Each row of a before or after table is a point. One or more steps were done to the points. Then noise was added and the rows were shuffled. The steps act on how far a point lies along the listed directions, d1 being the first. Write out the steps. A step turns or swaps two directions, mirrors them in a line or flattens them onto one, adds a multiple of one to another, or multiplies one. Angles are multiples of 10 degrees, from the lower direction toward the higher: turns from -170 to 170, lines from 10 to 170 but not 90. Use the fewest steps. Two steps may share a direction if one is a turn and the other turns, adds or multiplies; they go together, in the order done. Otherwise the lowest direction goes first.

Directions:
(1): [4.0 2.6]
(2): [-2.6  4.0]
Before, 12 rows:
[[-0.1  1.5]
 [ 1.5  3.3]
 [ 7.4 -2.1]
 [ 1.0 -6.0]
 [ 3.8  6.6]
 [-1.4  1.5]
 [ 4.2 -0.8]
 [ 3.0  0.5]
 [-1.2 -1.9]
 [ 2.5  4.7]
 [-1.0 -0.6]
 [-1.4  1.3]]
After (12 x 2):
[[12.2  0.9]
 [-3.3  0.1]
 [-1.1  0.9]
 [ 0.6  4.9]
 [-0.3 -1.3]
 [ 5.9 -2.6]
 [ 3.8  0.8]
 [-2.9  0.0]
 [ 0.0  2.1]
 [ 6.5  0.5]
 [-1.2 -0.4]
 [ 0.3  3.7]]
Steps: add -1 times d2 to d1

Directions:
(1): [-2.6  3.2  6.2 -1.0 -1.3 -3.4]
(2): [ 2.3  4.4 -1.6  3.1  4.7 -3.3]
(3): [ 3.5  4.0 -2.5 -4.3 -4.0 -0.6]
(4): [ 0.7  3.5  2.5 -0.7  2.3  6.7]
(5): [ 6.4 -2.1  3.8  2.7 -1.7 -0.1]
Before (8 x 6):
[[ 2.4 -2.7  2.3  0.1 -3.8 -3.1]
 [-1.0 -1.3 -5.4  0.9  2.6 -0.3]
 [-1.0  1.5  0.7 -4.1 -3.6  1.4]
 [ 1.2  0.0  2.8  2.8  2.4 -1.9]
 [ 3.3  2.3 -2.8  0.1 -0.6 -4.2]
 [-0.3  7.8  3.7  2.5  6.6 -0.4]
 [ 0.1  4.9 -0.8 -2.5  0.1 -1.8]
 [ 2.9 -4.1  1.9  0.7 -2.2  4.8]]
After (8 x 6):
[[ 2.1  4.3  4.4 -6.8 -6.3  4.4]
 [-2.0 -1.9  2.3  1.5 -0.5 -4.2]
 [ 0.9  3.5 -1.0  4.6  7.1 -0.2]
 [-2.8 -5.5  3.4 -5.1 -6.7  4.4]
 [ 2.2  3.7  0.6 -1.4 -0.7 -2.4]
 [-3.4 -7.9  1.3 -5.4 -9.2  2.7]
 [-3.1 -3.2  3.9  1.2  0.7  2.2]
 [ 0.9 -1.6 -5.6 -1.0 -0.4  0.4]]
Steps: flatten d1 and d5 onto the line at 20 degrees; turn d2 and d3 by 120 degrees; multiply d2 by 2.5
